Rows are points. Each copy is the shape, with its points in the same order, turned, moved and blurred by noise. Is it also mirrored, or only turned?
In the rows, 128 means zero.

Shape (7 x 3):
[[148 133 134]
 [167 125 166]
 [ 75 142 106]
 [155 127 194]
 [144 128  94]
 [151 136 119]
 [ 99 172 127]]
Copy 1:
[[143 131 116]
 [174 148 137]
 [ 77  94 133]
 [177 155 167]
 [115 126  88]
 [138 125 102]
 [116  77 141]]
Copy 1 is: mirrored
Copy 2 (7 x 3):
[[149 137 122]
 [161 148  86]
 [ 92  95 157]
 [144 146  62]
 [158 121 159]
 [155 137 138]
 [ 90 136 143]]
Copy 2 is: mirrored
Copy 3:
[[116 110 122]
 [ 89  93 146]
 [157 180 116]
 [ 68 109 165]
 [148 111  99]
 [118 111 112]
 [114 169 104]]
Copy 3 is: mirrored

Shape, 12 rows:
[[ 87 149 100  89 159 100]
 [173 168 160 131 120  94]
 [178 104 102  90  93  95]
 [119 158 178 144 137  92]
 [116 135 141  97 141 153]
 [123 142 182 129  73 123]
 [184 145 106 129 114 110]
 [115 136  98  70 107 102]
 [ 93 124  87 136 134 133]
 [110 124 136 126 127 111]
 [104 139  89 158 153 165]
 [102 111 138 151 102 135]]
Copy 1:
[[100 109  99 128 172 140]
 [111 162 123  97 106  62]
 [ 86 110  97 149  60  98]
 [116 142 157  85 147  79]
 [155 111 121 144 141 105]
 [116 130 179 145 120  51]
 [109 159 106 128  77 109]
 [ 83 104  98 164 131 112]
 [118 126 143 147 133 166]
 [114 113 146 125 128 115]
 [155 153 145 140 132 176]
 [124 120 184 144 115 120]]
Copy 1 is: mirrored
Copy 2:
[[172 150 160 109 171 110]
 [126  79 120 180 155  97]
 [199  68 124 136 108 124]
 [ 94 107 167 167 158  93]
 [124 132 119  99 142 122]
 [ 95  96 137 141  94  71]
 [173  96 100 179 136 121]
 [195 119 136 104 132  89]
 [158 169 149 130 120 135]
 [133 125 161 138 129 118]
 [137 191 129 146 125 150]
 [119 139 157 139  91 123]]
Copy 2 is: mirrored
Copy 3 (12 x 6):
[[110 194 129 175 148 164]
 [118  91 149 157 161 111]
 [140 154  91 146 155  64]
 [ 96  96 133 153 156 165]
 [ 90 164 139 116 133 139]
 [ 81  90 106 133 107 123]
 [160 128 140 142 146  90]
 [109 184 108 177 129 107]
 [146 177 115 137 111 165]
 [113 143 108 138 139 152]
 [158 171 148 107 111 174]
 [122 125  92 114 107 156]]
Copy 3 is: only turned

Shape, 15 rows:
[[196 120 118 123  89 118 113 157 159]
 [125 129 120 111 101 136 138 121 138]
 [ 78 143 135 123 140  87  75 146 136]
 [124 149 157 167 142 114 127 109  59]
 [149 149 122 151 126 200 121  87 142]
 [148  79  81 138 101 130 106  95 148]
 [105 106 199 126 139 141 160 120 131]
 [145 142 171 155 100  82 105 158 158]
 [127 154 136 109 100 121 143 162 122]
 [127 100 164 151 143 101 142 111 126]
 [147 117 141 103 117 111  92 117 180]
 [177 125 132 126 168 120 174 160 132]
 [130  77 127 152 165 112  76 189 162]
 [110 128 147  71  85 155 111 127 121]
 [136 149  82 107 119 138 179 119  94]]
Copy 1, 15 rows:
[[110 151  70 109 111 159 118  99 178]
 [144 140 124 110 117 126 110 141 146]
 [175 109 124 156 112 126 188 155 146]
 [127  58 132 169 166 101 109 132 152]
 [ 99 134 187 120 147 161  92 131 166]
 [119 150  99 120 119 171  99 190 186]
 [108 144 145 141 137  52 127 139 145]
 [147 133  94 166 115 117 153  92 195]
 [157 120 105 110 125 110 124 102 130]
 [109 125 113 169 121  87 123 150 162]
 [118 149 116 117  82 136 159 141 186]
 [ 80 130  88 143 113 118 111 106 103]
 [109 168  81 171 146 157 201 151 138]
 [150 130 138  63 132 105 139 142 161]
 [141 102 115 103 122 132  64 141 107]]
Copy 1 is: mirrored
Copy 2 (15 x 9):
[[156  83 130  87 114  88 144 157 139]
 [128 121 119 136 127 117 100 168 131]
 [187 169  94 161 143 120 127 112 138]
 [ 82 158 123 182  94 111 160 102 120]
 [ 75  85 117 124 127 170 121 134 143]
 [105 115 116 106 150  92 120 148 196]
 [110 186 154 119 103 146 101 141 101]
 [178 132 119 115  74 100 127 111 131]
 [149 121 106 144 117 100 122 163  93]
 [110 172 157 128 107 106 117 120 133]
 [175 129 141 112 127 130 122 154 164]
 [115 109 185 125 137  85 133 118  80]
 [170 158 118  76 172  96 143  79 128]
 [136 145  99 138 130 149 129 202 125]
 [ 87  97 125 178 148  86 109 173 107]]
Copy 2 is: only turned
